Every row gives one point. Each copy is the shape, with its points in the same order, turned, moved and blurred by noise. Some copies are also mirrored. Which?

Shape (6 x 2):
[[-0.20  0.20]
 [ 0.72 -0.17]
 [-0.20  0.10]
 [-0.10 -0.01]
 [-0.06 -0.42]
 [ 0.08  0.39]]
Copy 1:
[[-0.25 -0.24]
 [ 0.00  0.69]
 [-0.11 -0.19]
 [ 0.04 -0.11]
 [ 0.40  0.04]
 [-0.42  0.03]]
Copy 1 is: only turned
Copy 2, 6 rows:
[[ 0.12  0.36]
 [ 0.67 -0.62]
 [ 0.06  0.30]
 [ 0.03  0.13]
 [-0.22 -0.17]
 [ 0.39  0.27]]
Copy 2 is: only turned
Copy 3 (6 x 2):
[[ 0.44  0.07]
 [-0.52 -0.23]
 [ 0.37  0.13]
 [ 0.22  0.14]
 [-0.07  0.44]
 [ 0.32 -0.27]]
Copy 3 is: only turned

Shape, 6 rows:
[[ 0.01  0.48 -0.03]
 [-0.24 -0.17 -0.28]
 [-0.34 -0.04 -0.13]
 [ 0.42 -0.29  0.02]
 [ 0.62  0.05 -0.41]
 [-0.40  0.26 -0.44]]
Copy 1, 6 rows:
[[-0.26 -0.19  0.50]
 [-0.11  0.17 -0.11]
 [-0.07  0.21  0.10]
 [ 0.34 -0.41 -0.16]
 [-0.22 -0.72 -0.12]
 [-0.53  0.18  0.13]]
Copy 1 is: mirrored
Copy 2 (6 x 3):
[[-0.13 -0.18 -0.29]
 [-0.08 -0.02  0.37]
 [-0.03 -0.25  0.33]
 [ 0.34  0.48  0.09]
 [-0.27  0.69 -0.07]
 [-0.46 -0.28  0.22]]
Copy 2 is: mirrored
Copy 3 (6 x 3):
[[-0.20  0.39  0.01]
 [ 0.32  0.02  0.36]
 [ 0.12  0.04  0.43]
 [ 0.25 -0.32 -0.31]
 [ 0.45  0.20 -0.49]
 [ 0.20  0.44  0.49]]
Copy 3 is: mirrored
Copy 4 (6 x 3):
[[-0.19  0.06 -0.43]
 [-0.07  0.08  0.29]
 [-0.10  0.24  0.17]
 [ 0.50 -0.26 -0.02]
 [ 0.13 -0.67 -0.15]
 [-0.52  0.11  0.09]]
Copy 4 is: only turned

Shape, 10 rows:
[[ 0.21  0.33 -0.03 -0.01 -0.20  0.27]
 [ 0.09 -0.24 -0.05  0.45  0.01  0.05]
 [ 0.42  0.00  0.15 -0.53 -0.47 -0.22]
 [-0.15 -0.18 -0.11  0.08 -0.56  0.04]
 [-0.14 -0.48  0.12  0.08 -0.12  0.63]
 [-0.10  0.14 -0.51 -0.11 -0.31  0.18]
 [-0.42 -0.02 -0.16  0.16  0.05 -0.08]
 [-0.34 -0.07  0.03  0.15 -0.11 -0.68]
 [-0.23 -0.37  0.01  0.30  0.43 -0.76]
 [-0.47  0.18  0.02  0.33  0.04 -0.63]]
Copy 1:
[[ 0.27  0.12  0.45 -0.06  0.19  0.37]
 [-0.13  0.51 -0.06  0.07 -0.27  0.20]
 [ 0.36 -0.32  0.54  0.01 -0.59  0.13]
 [-0.39 -0.01  0.41  0.01 -0.33  0.21]
 [-0.40  0.18  0.16  0.55  0.01  0.02]
 [-0.14  0.03  0.61 -0.23  0.12 -0.04]
 [-0.35  0.03 -0.06 -0.22  0.04  0.13]
 [-0.35 -0.14 -0.20 -0.55 -0.50  0.33]
 [-0.22  0.07 -0.74 -0.44 -0.48 -0.05]
 [-0.24 -0.05 -0.33 -0.60 -0.07  0.39]]
Copy 1 is: mirrored
Copy 2:
[[-0.61 -0.29 -0.16 -0.18 -0.18  0.08]
 [-0.30 -0.03  0.38 -0.08  0.18 -0.11]
 [-0.51  0.14 -0.63 -0.54 -0.03 -0.27]
 [-0.20 -0.19  0.13 -0.67 -0.05 -0.07]
 [-0.40 -0.68  0.25 -0.33  0.48 -0.26]
 [-0.16 -0.43 -0.06 -0.29 -0.44 -0.13]
 [ 0.15 -0.24  0.09 -0.14  0.04  0.15]
 [ 0.33  0.29 -0.05 -0.38  0.12  0.21]
 [ 0.48  0.45  0.15  0.12  0.42 -0.01]
 [ 0.34  0.21  0.04 -0.16  0.03  0.49]]
Copy 2 is: mirrored
